Every row gives one point. The points of each table are mixes of a few directions, plus a little noise. Count the directions of each table, and those that both share. Where both have some left over, give the other angles between the two spaces (their principal angles), to ten degrees, smallest first.
In the rows, 128 means zero.

First, 6 rows:
[[109 135]
 [ 77 147]
 [187 106]
 [ 64 152]
 [158 117]
 [172 112]]
Second:
[[123 130]
 [ 41 160]
 [120 131]
 [141 123]
 [203 101]
 [140 124]]
Directions: first 1, second 1, shared 1

First (5 x 4):
[[ 87 130 145 124]
 [138 130 118 121]
 [118 135  86 151]
 [205 136  89  67]
 [ 93 108 202 178]]
Second (5 x 4):
[[144 121 148 132]
 [111 136 107 124]
 [188 101 202 141]
 [138 123 141 130]
 [ 59 160  41 113]]
Directions: first 3, second 1, shared 1

First:
[[132 102  90  99 160 107 145 176]
 [106 142 132 148 176 124 156 150]
 [124  72 146 146 131 139 156 144]
 [136 115  70 104 142 115 119 156]
 [121 104 106 169 119 155 119 116]
 [105  94 128 168 173 138 168 158]
 [153 176 197 106  38 136  80  47]
 [151 247 141  89  58 120  46  44]
 [113 143 114 132 175 116 149 156]
 [138  86 155 118 108 130 142 132]]
Second:
[[ 76 120 145 100 133  94 179 122]
 [142 122 123 164  93 172  88 132]
 [ 96 128 144 100 147  94 172 127]
 [200 137  45 126 128 133  59  96]
 [ 31 102 200 149  80 150 178 148]
 [185 145  86 111 162 109 103 115]
 [165 142 154 146 153 144 117 155]]
Directions: first 4, second 3, shared 1; angles 40, 80

First:
[[109 109 110 144 114 172 115 229 131 107 171 186]
 [127 160 146 156 143  98 143  81 115 119 148 150]
 [141 148 106 113 117  96 141 153 105 149  98 128]
 [153 155 127 173  47  60 111 161 139 146 164 179]
 [ 82 127  98 212 107 224 154  94 144  85 113 103]
 [134 121 145 130 152 127 116  86 120 159 106 102]
 [149 120 106  28 117  98 148 140 143 116  86  74]
 [129  84 185  67 225 149  97  78 128 142 137 101]]
Second (8 x 12):
[[103  76 128 155 134  79 129 135 125 125 148  88]
 [ 78  86  62 174 179  78 172 176  57  91 144  95]
 [114 106  77 163 153 118 135 156  82 117 134 117]
 [137 137 146  97 125 113 134 103 148 111 136 125]
 [149 107 133 136 110 127  88 111 144 145 139 116]
 [143 124 122 152 113 159  96 136 126 159 119 138]
 [173 149 124  82 121 128 106  79 148 104 146 133]
 [127 240 233  65  91 220 165 127 194 172  57 212]]
Directions: first 6, second 4, shared 2; angles 90, 90

First, 8 rows:
[[150 157  55 185 126  96 130 141 133 119 117 148  78 125 107 140 100 115]
 [130 106  83 137  98  41 120 142  98 174 105 139 132  97  90 130 144 146]
 [119 125 169  70 162 190 154 123 141 119 126 139 162 183 186 122 146 136]
 [131 108 100 129 124  87  93 132 124 135 127 125 139 107 111 103  88 133]
 [140 125 154 104 137 182 131 124 137 128 141 107 146 117 130  91 126 126]
 [113 160 144 128 126 191 160 105 157 122 126 131 132 124 106 157 106 139]
 [158 131  85 179 104  71 123 150 101 146 126 121  83  93  96 120 159 111]
 [ 81 114 235  91 148 166 114 107 133  81 156 114 150 178 198 161 154 119]]
Second:
[[134 132 163 148 123 140 167  90 121 119 140 133 137 122 118 113 131  97]
 [ 87 165   7 105 112 120 133 168 120  20 114 178 149 198 181 145  98 161]
 [131  97 126 106 160  74  18 196 144 229  81  48 111  93 117 118 150 191]
 [122 122 112 129 118 101 137 121 111 112 125 136 151 132 130 105 123 124]
 [113 150  98 129 123 138 146 130 127  81 126 145 135 155 147 133 119 130]
 [137 119 162 138 132 124 131 112 127 154 128 111 130 109 113 113 137 117]
 [138 136 176 143 141 158 135 113 144 152 131 105 110 114 116 135 141 117]
 [131 130 158 135 149 129  98 141 144 172 108  80 114 112 119 124 145 144]
 [123 141 137 144 122 133 164 101 120  99 132 136 144 137 130 112 127 108]
 [165  87 140 104 101 163 151 107 123 141 195 207  97 107 109 183 109  91]]
Directions: first 6, second 4, shared 1; angles 40, 80, 90

First (11 x 24):
[[139 121 113 144 111 123 131  89 133 130 119 116 130 138 133 132 125 144
  155 150 110 163 161 147]
 [118 114 108 124 133 111 135 160  94 141 109 154 123 129 109 141 122 112
  122 134 151 103 126 105]
 [115 116 117 134 153 117 149 156 157 118 115 123 118 134 107 118 133 107
  107 136 140 112  87 105]
 [132 118 142 131 131 154 129 142 121 124 130 118 131 130 132 106 144 126
  108 117 127 137 114 130]
 [136 136 126 132 122 138 128 148  99 137 137 133 133 140 133 101 148 128
  103 127 141 130 111 127]
 [136 135 141 122 119 146 117 135  98 134 139 133 135 126 140 118 137 134
  118 114 130 130 132 135]
 [130  75 103 149 139 130 160 160 120 133  89 120 117 152 100 123 138 105
  118 150 143 147 133 113]
 [146 183 249  47 116 167  51  47 210 103 213 104 132  61 194 229  58 164
  212  31  77 139 248 195]
 [ 99 116 121 146 139 137 130 105 128 107 102 128 135 102 121 105 134 136
  119 135  94 108  76 117]
 [140 151  87 149 129  84 153 141 158 138 135 121 120 171 115 104 145 121
  112 170 158 139  99 118]
 [119 143 101 129 117 101 123 126  88 142 120 160 132 125 122 132 123 133
  132 143 138 102 121 116]]
Second, 11 rows:
[[114  85 124 153 145 143 148  98 175 101  93  94 124 120 114 123 127 127
  139 143  91 151 117 130]
 [135 102 144 128 138 154 138 153 135 123 124 111 124 134 125 121 137 115
  113 116 132 143 131 128]
 [ 95 182 133 109 120 111  89  95  96 124 144 171 144  78 144 134 112 153
  135 111 106  62  88 120]
 [118  59 128 139 134 158 140 123 107 121  78 121 125 114 112 147 118 120
  146 127 106 145 161 127]
 [141 191 150 116 137 122 122 153 174 123 188 115 129 144 146  90 152 127
   85 112 151 117  71 128]
 [127  89 121 149 120 153 135 107 104 124  96 117 133 125 126 118 135 136
  137 139 103 155 143 137]
 [166 136 171  90 140 152 131 237 118 152 177 126 115 165 133 126 146  88
   77  81 202 131 145 120]
 [151 155 103 136 116  95 138 127 145 144 146 123 124 165 129 123 134 130
  132 155 152 150 141 135]
 [113  79 114 136 138 124 142 113 138 120  84 124 119 117 106 162 105 120
  160 140 112 134 159 122]
 [112 100 116 144 148 116 148 101 193 104 100 103 118 122 109 142 114 122
  149 147 104 138 123 124]
 [136 232 102 109  72  81  77 102  22 172 177 202 154 123 163 122 128 169
  135 135 149  82 128 136]]
Directions: first 6, second 5, shared 5

First (11 x 32):
[[167 130  83 170 105 163 101 103 158 141 123 123 159 149  93 116  64 110
  137 147 103  99 119 138 149  94 135 135 172  91 160  80]
 [ 51 137 213  99 152 151 180 153 101  86 137 180 124  68 127 138 236 136
   23 146 114 140 148  99 110 110 115 142 106 165  71 146]
 [115 143 145 137  81 136 131 108 149 130 116 144 112 106 127 116 154 127
  136 140 133  98  88 190  75  88 111 153 145 122  96 128]
 [140 132 114 153 128 169 130 112 138 118 124 149 148 125 100 129 104 119
   91 153 105 109 154 119 136  80 125 124 157 115 126 103]
 [ 73 142 194 116 108 146 155 144 137 100 129 159 108  76 116 121 214 129
   62 155 110 114  99 132 109 104 118 160 118 147  98 130]
 [165 116  82 133 162 121 118 119 110 139 130 114 147 164 137 142  67 130
  155 110 139 146 177 105 149 141 135  93 133 121 143 131]
 [200 117  58 134 122  87  93 119 145 149 114  76  90 176 147 131  41 133
  219 110 155 128 141 133 143 152 135  91 115 122 170 153]
 [ 91 124 156 121 150 138 135 145 108 130 149 137 175 122 119 125 161 122
   93 121 110 148 113 102 154 158 140 150 130 123 136  99]
 [180 120  86 130 110  94  97 137 159 135 117  79  78 154 132 122  77 130
  186 128 136 120 116 118 159 154 139 111 106 129 181 145]
 [105 109 143  79 194  70 140 160  67 141 150 107 141 149 179 147 151 146
  158  70 165 197 154  89 143 224 140 105  80 153 126 167]
 [121 137 134 136  96 132 128 108 137 138 120 140 127 119 132 120 138 127
  146 128 137 110 100 182  83 102 115 144 146 118 101 126]]
Second (8 x 32):
[[100 138 168 113 102 118 143 136 139 114 120 138  86  95 137 123 185 135
  117 138 135 116 100 153  93 116 115 144 109 148 100 154]
 [150 130 114 135 155 158 151 118 123  93 114 156 105 118 118 151 105 134
   74 156 122 120 217  91 129  68 116  83 129 147 103 152]
 [154 124  93 141 155 146 130 107 111 130 126 139 154 148 126 142  79 127
  126 124 131 133 185 118 129 104 126  98 149 119 118 124]
 [185 110  55 156 184 155 108 117 112 138 138 116 190 181 104 143  23 116
  124 124 108 145 204  62 199 132 150  87 157 102 176  90]
 [143 118 110 135 141 129 109 145 136 132 139 104 146 147 109 123 101 119
  125 130 106 136 121  83 188 161 150 130 125 118 182 101]
 [113 130 133 125 110 109 119 115 119 160 134 123 153 137 148 118 139 127
  180  98 149 134  80 184  91 151 125 152 141 111 114 120]
 [ 92 144 181 108  95 120 156 132 138 103 113 152  66  80 143 127 203 141
  106 144 142 109 109 166  68  95 104 140 106 159  75 171]
 [ 87 130 170 111  82  88 108 154 146 154 142  96 123 118 137  97 190 124
  172 108 130 130   7 167 126 197 139 190 109 121 156 113]]
Directions: first 5, second 3, shared 3

First (9 x 32):
[[133 120 116 126 115 118 131 147 121 141 129 119 127 128 139 152 126 143
  117 124 115 101 138 121 112 120 149 133 103 112 123 150]
 [134 116 116 126 117 120 125 136 122 128 128 130 125 138 135 150 128 132
  123 126 108 111 133 121 111 117 140 130 115 123 128 147]
 [134 117 121 131 117 123 132 141 121 134 133 121 130 134 141 156 130 136
  115 132 108 106 138 117 112 116 150 127 109 104 123 147]
 [134 116 114 123 116 118 123 137 122 129 126 132 124 139 134 149 126 133
  125 124 109 111 134 122 111 117 138 131 115 128 129 148]
 [130 105 124 127 129 132  99  86 127  74 129 174 123 178 116 132 136  82
  149 142  92 163 117 122 117 110  99 112 171 167 146 123]
 [114 171 161 135 155 146 157 136 144 165 129  89 140  67 120  75 123 150
  124 125 199 145 122 149 175 166 122 133 130 108 115  85]
 [113 178 158 129 155 142 160 145 144 176 122  84 136  55 118  66 118 161
  125 114 212 139 122 154 179 173 118 142 122 118 115  87]
 [130 112 110 113 123 118  94  95 126  83 115 178 111 169 111 121 126  96
  158 120 105 154 114 131 116 116  89 126 162 197 151 133]
 [132 115 131 140 125 135 131 127 124 122 141 126 136 142 138 153 136 120
  116 146 105 123 135 115 118 115 146 118 125  96 122 133]]
Second, 10 rows:
[[117 160 149 127 148 139 143 129 140 149 122 109 132  88 116  82 123 140
  133 120 182 146 119 146 163 157 111 134 136 134 124  96]
 [139  97 108 129 109 118 114 127 116 108 133 146 124 168 139 173 133 117
  123 136  75 110 136 110  94  99 144 122 120 123 132 159]
 [137 100 110 129 111 119 115 127 118 110 133 145 125 163 138 168 133 118
  124 135  82 112 135 112  98 103 142 122 121 123 131 156]
 [137 101 110 129 111 120 116 127 118 110 133 144 125 163 138 167 133 117
  124 135  82 112 135 112  98 103 142 122 121 123 132 156]
 [122 142 137 128 137 132 134 128 134 137 126 120 129 110 123 107 125 134
  130 125 152 137 124 137 144 142 120 131 131 131 126 114]
 [103 200 174 127 172 151 161 130 155 175 117  85 136  38 102  24 116 155
  139 110 249 169 109 170 207 194  92 142 146 141 119  56]
 [134 113 119 128 119 124 121 128 122 118 130 137 126 147 133 150 130 122
  126 132 102 119 132 119 111 114 136 125 124 125 129 143]
 [122 145 139 128 138 133 136 128 135 139 125 118 130 107 122 104 125 134
  131 124 156 137 124 138 145 143 119 131 132 131 126 111]
 [135 105 113 128 114 120 118 127 119 114 131 141 125 156 137 160 132 120
  124 134  91 115 134 115 104 107 140 123 123 124 131 150]
 [132 116 121 128 121 125 123 128 124 121 130 135 126 142 132 144 130 123
  126 130 109 121 131 121 115 118 134 126 125 126 129 139]]
Directions: first 3, second 1, shared 1

First, 10 rows:
[[160 177 109 172 104 120 133 249  56 179  94 239 144 199 155  94 155  54
  129 139 182  90 123  89 141  94 147 114 136  82  72 145]
 [154 118 120 115 115  84 206 174  47  57 123 160  76 157 178 107 163  57
  157 104 107 112 144 108 144 109 130 122 134 100 161 164]
 [143 140 121 139 119 116 146 174  88 128 117 168 121 155 147 114 144  91
  135 126 139 113 131 113 136 114 135 123 132 108 118 141]
 [122 161 125 160 126 162  64 153 158 215 114 159 181 141  99 128 113 149
  104 153 174 121 112 124 121 127 135 125 127 128  70 108]
 [103  86 144  90 147 132 129  27 185  80 157  35 110  68 108 156 107 188
  129 117  81 159 133 160 119 155 112 140 121 165 178 115]
 [128  94 132  94 132 102 179  93 111  50 143  89  82 108 147 132 138 120
  148 104  83 138 142 136 132 133 118 132 127 134 183 142]
 [110 163 129 165 133 180  31 126 198 245 117 140 202 126  77 138  96 184
   91 165 182 130 105 135 113 136 134 129 125 142  57  91]
 [110 102 139 105 142 135 120  59 173 105 147  65 123  88 109 148 111 174
  126 123 101 149 129 150 120 148 118 137 123 155 156 116]
 [141 146 120 146 117 123 135 178  96 144 113 174 132 158 141 114 141  95
  129 130 148 112 128 112 134 114 135 121 131 109 107 138]
 [109  91 141  94 143 127 136  46 169  79 152  51 108  80 115 150 114 171
  133 116  85 153 134 153 122 151 115 138 123 157 176 121]]
Second:
[[139  77 118  81  91  84 185 130  80  16 147  89  69 142 136 144 144 106
  166  77  71 152 153  90 122 130 122 145 122 117 211 157]
 [119 165 135 163 155 162  83 125 167 213 114 156 173 117 120 117 115 147
   99 166 170 112 110 156 132 127 132 116 132 137  66 105]
 [148 113 122 111 119  87 204 158  58  53 128 145  75 146 174 112 159  68
  156 103 100 117 144 115 142 114 128 124 133 107 167 160]
 [135 126 126 125 127 115 155 140 103 105 127 138 111 134 146 120 139 105
  137 122 121 122 133 125 134 122 128 125 130 120 138 139]
 [108 162 137 162 151 178  46 105 202 235 120 132 194 108  90 133  98 183
   90 169 174 126 105 155 120 138 131 124 127 149  62  91]
 [119 153 133 151 145 155  89 121 162 191 120 142 163 119 116 124 115 149
  106 155 158 120 114 147 128 130 131 121 130 137  85 109]
 [142  84 119  86  96  82 194 138  71  18 143 101  67 144 146 136 149  95
  166  81  75 144 152  94 127 126 123 140 125 114 205 160]
 [117  78 122  86  90 122 108  93 153  73 154  51 117 124  79 171 110 177
  144  91  87 174 141  93 101 149 119 156 114 141 190 126]
 [142 181 134 173 169 131 157 169  95 182  99 213 135 134 186  79 150  69
  113 166 170  76 116 165 159 104 138  97 144 112  63 132]
 [110 141 133 143 136 164  61 102 190 195 128 112 175 112  87 143 101 181
  103 150 153 138 114 140 115 140 128 131 124 147  93 100]]
Directions: first 2, second 2, shared 1; angles 40

First, 10 rows:
[[133 133 134 112 113  78 113  99 111 115 134 126 128 100 120  88 102 115
  104 105  92 123 115 119 147 142 161 125 155 140 131 136]
 [ 60  86  68  64 132 159 135 171  95 148   7  96 137 171 166 144 134 106
  155 117 193  62 144  84  88 142 173 181 164 143 193 114]
 [122 100 141 143 143 111 122  85 103  79 150 144  96 124 140 199 116 140
  136 162 104 141 108 155 107 112  91 136 122 141 118  95]
 [143 147 125 127 143 150 127 160 136 135 122 137 132 124 142 111 130 109
  127 141 147 136 156 130 141 119 119 133 129 112 129 141]
 [174 187 131 170 111 129 120 125 148 115 214 150 145  88  92 116 132 152
   95  99 116 181 133 167 143  81  97  71 119  91 106 163]
 [123 104 149 122 129 150 130 114 138 154 129 116 124 155 121 123 147 157
  120 143 144 129 104  99 130 129 144  95 128 136 122 119]
 [133 124 139 105 137 122 119 133 123 138 105 125 125 127 143  83 119 108
  115 140 127 119 133 103 152 142 156 130 150 133 132 133]
 [141 104 175 152 139 150 133  96 147 139 172 131 108 151 116 154 151 172
  124 169 127 154  97 122 131 118 108  83 104 133  96 107]
 [135 121 148 132 136 123 128 118 132 126 135 132 118 130 131 127 126 126
  130 147 115 133 123 127 137 138 123 130 121 135 115 121]
 [117 176  72 150  98 107 153 178 145 130 111 123 167 110 107 138 124  95
  171  57 118 101 167 175 102 158 107 195  89 116 138 150]]
Second:
[[144 165  92 122  92  84 106 112  91  97 170 126 134 106  64 154  68 140
  168  93  64 145 111 149 118 113 100 149 126 100 143 130]
 [136 123 131 127 142  99  99 131 123  93 115 143 103 118 154 109 120  83
  120 131 109 122 165 140 140 115 120 168 153 118 124 149]
 [136 170 153 163 140 189 169 145 145 132 134 126 119 160 125 173 148 172
  165 146 151 141 103 123 136 182 141  66  94 123 123 119]
 [133 113 103 100 104 135 109 134 126 175 148 107 145 158  59 131 108 156
  168 129 113 133 111 105 110  92  95 151 111 105 134 116]
 [116 107 156 122 172 152 146 135 136 133  96 139 121 126 193 117 155 107
   93 178 173 123 138 122 140 147 146 117 139 162 120 110]
 [102  73 115  84 130 133 126 122 134 194 121 110 163 134 116 104 142 138
   98 151 164 121 111 103 106  95 122 138 130 161 129  95]
 [119 148 138 152 131 114 153 110 121  92 123 141 132  90 169 132 137 122
   90 108 135 127 122 152 135 159 161  94 137 153 129 131]
 [155 164 147 151 150 164 111 165 150 112 135 132  83 183 110 159 131 129
  197 159 117 138 152 125 142 148 102 138 116  88 114 147]
 [109 106 125 118 138 121 110 135 160 156 134 118 132 149 114 114 163 123
  111 132 156 118 139 128 108 115 120 140 141 150 112 131]
 [129 112 118 142  80  90 151  90  94  96 103 137 150  57 174  86 112 110
   70  52  96 112 128 134 144 114 173 120 134 119 151 155]]
Directions: first 6, second 6, shared 2; angles 50, 60, 80, 90

First, 8 rows:
[[113 126 135 120 107 130 122 132 118 135 135 134 132 141 121 127 138 132
  119 125 124 121 134 123 121 134 129 147 128 126 124 126]
 [123 122 124 135 131 134 125 121 135 132 129 114 119 129 119 124 139 131
  130 130 135 139 119 137 142 136 124 129 123 131 133 141]
 [216 168  85 133 249  79 167 110 134 104  18 158 148 103 191 129  70  98
  191 125 152 161 113 122 112  83 102  74 117 153 129 159]
 [117 118 134 135 116 139 123 129 136 129 153 113 118 122 117 129 136 134
  118 131 125 128 125 135 140 136 135 125 131 124 132 122]
 [115 131 133 116 121 121 129 130 112 148 125 133 138 150 120 139 149 144
  121 124 129 138 117 114 122 140 128 159 129 131 132 134]
 [125 125 145 127 114 131 131 143 129 124 170 127 129 111 129 149 118 138
  108 130 108 113 132 118 124 127 154 116 146 116 131  91]
 [112 116 132 135 109 143 118 126 136 129 150 112 116 128 112 121 140 131
  120 131 128 126 129 139 142 138 129 131 126 124 130 129]
 [102 118 136 123  78 146 108 133 124 123 145 134 124 139 114 106 133 117
  116 127 122  99 157 137 121 130 123 143 122 119 112 122]]
Second:
[[127 128 127 128 128 130 126 127 131 124 130 128 125 124 128 127 124 126
  129 129 126 127 132 131 127 130 126 123 127 131 127 125]
 [121 130 122 128 128 137 120 123 144 109 135 128 113 108 125 120 109 116
  131 132 120 127 148 142 120 138 116 103 123 141 126 113]
 [132 127 132 128 127 123 133 131 118 140 124 128 138 140 130 133 140 136
  125 125 133 129 115 119 133 122 136 144 131 120 130 138]
 [140 124 139 128 127 112 143 138  98 163 115 127 156 164 133 142 164 151
  121 120 143 129  91 102 142 110 151 174 137 105 132 156]
 [115 132 117 128 129 145 112 118 159  90 141 128  98  91 123 113  90 104
  135 137 112 126 167 156 113 147 104  80 118 152 123  98]
 [152 121 148 128 126  97 157 147  71 197 104 127 182 197 137 155 198 172
  115 112 157 131  56  76 155  93 172 217 146  83 137 183]
 [110 133 113 128 129 151 106 114 171  76 146 129  88  76 121 108  76  95
  138 140 106 126 182 167 107 155  95  61 115 162 121  86]
 [136 126 135 128 127 117 138 135 108 152 119 128 147 152 131 138 152 144
  123 123 138 129 103 111 138 116 144 159 134 112 131 147]
 [124 129 125 128 128 133 124 125 137 118 131 128 120 118 126 124 118 121
  130 131 124 127 139 136 124 133 122 115 125 135 127 120]
 [122 130 123 128 129 136 121 123 142 111 134 128 115 111 126 122 111 118
  131 132 121 127 145 141 122 137 117 106 124 139 126 115]
 [127 128 128 128 128 129 128 127 129 127 129 128 127 127 128 128 127 127
  128 128 128 128 130 129 127 129 127 126 128 129 128 127]]
Directions: first 4, second 1, shared 0; angles 40

First:
[[103 119 133 168 126 141 161 148 106 148 127 138 152 151 139 131 141 131
  141 117 150 140 148 103 115 116 120 141 107 120 140 118]
 [111 123 131 156 127 137 150 141 113 142 127 135 145 143 136 130 137 130
  136 121 142 136 141 111 119 120 122 137 114 122 136 121]
 [204 154 113   7 133  89  28  69 193  68 132  98  57  60  94 118  90 120
   91 159  63  93  70 205 168 164 152  87 190 154  92 158]
 [137 131 126 113 129 123 115 121 137 120 129 124 119 120 123 126 123 127
  123 132 120 123 121 138 134 133 132 123 136 131 123 132]
 [ 77 111 138 209 125 155 196 167  85 169 125 148 177 174 151 135 154 133
  152 107 172 152 167  77 102 104 112 156  86 111 152 109]
 [190 149 116  28 132  96  45  79 182  78 132 103  69  72 100 120  96 122
   98 154  75  99  80 191 160 158 148  94 180 150  99 153]
 [132 129 127 121 128 125 122 124 132 124 129 127 124 124 126 127 126 128
  126 130 124 126 124 132 130 131 129 125 132 130 125 130]
 [ 93 116 135 185 126 146 175 156  98 156 126 142 162 159 143 132 145 131
  145 114 158 145 155  92 110 111 117 147  99 116 145 115]
 [ 93 116 135 184 126 147 175 156  97 156 126 142 162 160 144 132 146 132
  145 113 158 144 156  92 110 111 117 147  99 115 145 115]
 [165 141 121  68 130 108  79  99 160  98 130 113  92  94 111 123 109 124
  110 144  96 111 100 166 147 146 140 108 159 141 111 142]
 [103 119 133 169 126 141 162 148 106 148 127 138 152 151 140 131 142 131
  141 117 149 140 148 102 115 115 119 142 106 119 141 118]]
Second (11 x 32):
[[113 117 169 236 170 126 116 129 164 151 140 170 132 121 175 168 159  68
  169 110  97 141 139 122 106 163  79 132  89 122 125 121]
 [152 137 112 136 110 114 119 138 125 147  80 146 125 148 133 112 130 170
  153 165 154 160 146  88 168  92 121 145 122  70  96 114]
 [ 98 105 165 161  94 154 175 128 157 139 135  87 117 134 109 118 143  95
   84 120 154 105 101 230  96 126 123 181 138 170 157 105]
 [129 130 134  97  98 124 156 126  92 106 187  85 134 129 101 114 121 135
   91 139 140 129 124 153 101 120 167 146 137 132 163 120]
 [115 118  85  28 149 143  78 102 125 126 185 117 128 124 130 121  90 108
  109 141 106 154  85 161 152 184 145 118  90 144 105 137]
 [173 149 125 134 121  93 132 127 125 113  93 135 121 126 122 119 139 168
  152 149 137 150 164  71 150  92 150 114 151  67 121 114]
 [161 143 126 135 121  99 130 130 113 118 122 133 130 130 127 122 134 157
  147 151 134 154 157  80 140 104 146 123 134  75 125 116]
 [101 118 124 183 179 153  88 139 177 166  51 194 126 126 172 159 136 101
  174  90 104 100 123 107 148 152  52 101 110 164  87 157]
 [109 124 123 117 104 144 143 145  91 136 145 116 141 143 118 119 119 143
  108 134 148 114 120 138 117 113 124 150 124 147 140 138]
 [166 146 124 104 140  96 125 112 127  93 136 124 120 109 120 129 128 141
  138 129 111 142 150  89 132 125 166  93 150  96 136 122]
 [ 92 121 119  76 125 163 145 132 112 112 135 103 132 118 102 128 108 122
   83  83 126  59 100 170  99 138 132 107 161 222 156 164]]
Directions: first 1, second 6, shared 0; angles 30

First, 9 rows:
[[100 114  91 134 122 121 146 117 142 129 123  90 129 153 132  97 129 116
  147 102 148 123 110 102 116 164  94 135 112 129 106 143]
 [171 175 206 113 126 144  81 130 110 141 167 142 131  74 142 159 156 138
  105 164  69 121 142 166 176  70 165 107 168 124 167 126]
 [170 147 142 112 159 140  87 153 132 125 120 167 118 100 132 148 127 148
   91 160  91 113 153 154 158  66 168  90 162 103 160  98]
 [181 142 165 117 154 140  93 158 115 120 117 207 121  93 117 177 116 154
   84 174  99 128 165 168 146  59 189 101 157 116 166  90]
 [ 73 135 108 132  93 119 147  86 142 148 166   7 137 147 159  60 164  95
  180  77 135 116  76  84 136 194  53 148 109 138  93 185]
 [ 77  91  51 141 123 113 169 114 152 124 106  74 126 180 127  77 119 110
  161  82 175 126 102  83  94 196  73 146  91 129  86 145]
 [ 80  66  15 144 145 109 180 133 157 109  68 118 121 199 109  88  89 120
  148  86 201 130 116  80  69 193  86 146  82 123  83 118]
 [136 147 176 126 110 133 122 119 110 135 155 131 135 106 132 145 141 127
  128 139 111 137 128 144 138 118 138 136 134 142 138 140]
 [163 134 197 131 120 135 126 142  93 119 131 217 131  99 104 200 113 147
  103 168 124 155 159 171 117  93 182 141 133 150 154 108]]
Second (8 x 32):
[[ 66  57 172 163  94  85 108 102 151 171 143 139 106  81 122 131 128 139
  185 136 160 105  93 137  63 138  93 114  55 141 111 109]
 [111 121  55 143  85 127 169 131  80  91  73 135 103 206 141  89 143 182
  118 182 160 178 171 132 156 156 177 221 107 106 124 117]
 [174 187 154  95 137 130  96 130 139 157 197  67 160  93 105 128 141  96
  111  94  62 101  96 119 123 141  50 102 162 130 124 143]
 [149 146 186 122 162 133 113 104 173 189 188  76 133  92 137 149 155 101
  120  84  39  45  88 145 148 141 109  57 197 166 154 170]
 [121 113 116 126 153 122 154 123 148 133 128 129 134 136 119 140 110 112
  131  90 129 110 112 119 118 158 108 114 132 142 116 139]
 [115 123 125 134 102 134 122 138  89  88  92 178 113 132 148 124 128 158
  132 182 173 182 167 137 154  84 184 167  94  98 132 102]
 [145 148 161  95 177 130 136 129 141 116 155 158 152  89 126 174 100  96
  123  79 113 124 116 127 162 118 105  93 142 126 117 139]
 [143 131  56 144 115 163 126 165 103  80  50 144 123 196 127  86 121 140
  104 178 188 177 181 106 100  89 195 159 135 113 145 104]]
Directions: first 3, second 6, shared 1; angles 40, 60

First (8 x 32):
[[154 109 165 106  72  81 152 102 100  62  81  91 133  96 165  25  79 107
   47 117 166 189  61 119  98 162 134 110 138 131 126 189]
 [106 101  83  89 185 133 122 131 140 179 170 208  80 181  85 155 169  91
  170 147 101 186 205  82 125  94 147  83 116 106 142 114]
 [145 135 132 150 136 156 105 162 166 166 143 164  93 196 121 223 160 106
  186 165 124  54 109  97 146 134 141 156 123 141 157  96]
 [155 152 179 175  85 152 135 115  56  69  84   7 162  35 153 105  61 231
   94 102 104 107  27 188  90 110 134 177 124 113 117 162]
 [121  74 136 101 131 112 143 104 127 100 148 101 102 120 102  72 123 152
   88  88 171 169 112 134 159 153 118 136 141 106 123 145]
 [104 131  91 123 140 105 115 110 152 147 127 174 144 131 134  95 148  66
  119 153 124 159 206 106 134 139 128 114 131 155 123 126]
 [ 97 150  97 174 161 167  98 120 129 164 151 112 158  92 108 167 147 173
  164 130  87  86 184 165 150 106 125 179 125 138 115  98]
 [145 172 139 107 118 113 155 173 154 136 121 164 149 173 156 177 136  96
  156 123 148  74 118 138 126 131  97  65 127 131 121  92]]
Second:
[[136 108 142 156 114 145 109 100  95 108 116  78 109  97 120 106 107 162
  108 139 110 151  86 121 115 126 157 184 126 125 143 163]
 [134 171 118 208  93 134  80 111 139 137  74 119 172  95 175 118 121  77
  119 200 100  89 141 109 116 151 154 202 128 203 135 145]
 [131 124 150  81 131 117 173 146 109 101 142 107 133 124 119 121 112 177
  121  63 154 135  97 170 127 117  95  72 133  84 107 118]
 [145 149 154 194  89 147 100 105  91  97  81  53 158  61 156 105  89 164
  100 153  98 109  71 143 102 132 154 203 125 152 130 160]
 [ 86 102 113  47 158  85 186 121 145 113 175 132 156 113  99  60 135 157
   90  26 192 162 189 194 182 142  52  45 153  88  77  97]
 [137 163 115 133 148 153 120 159 115 167 127 174 118 159 131 202 142 111
  189 165  72 125 142 103  82  74 153  95 102 122 144 114]
 [170 126 139 123 125 142 106 170 144 165 121 206  46 238 135 222 155  47
  188 213 102 126  83  24  84 112 187 110 102 132 190 137]
 [118 106 125  78 133  98 158 117 119 109 134 135 126 120 120  77 121 125
   99  91 152 187 144 138 123 133 112  75 135 104 112 139]
 [116 117 137  86 134 108 168 143 157 112 160 117 144 135 115 116 132 157
  115  55 191  96 128 180 181 155  71  91 148 110  97  95]
 [104 118  84 172 157 153  76 111 166 177 153 158 119 141 104 150 172 100
  154 176 106 107 197  97 166 143 148 197 128 163 140 109]]
Directions: first 6, second 6, shared 6
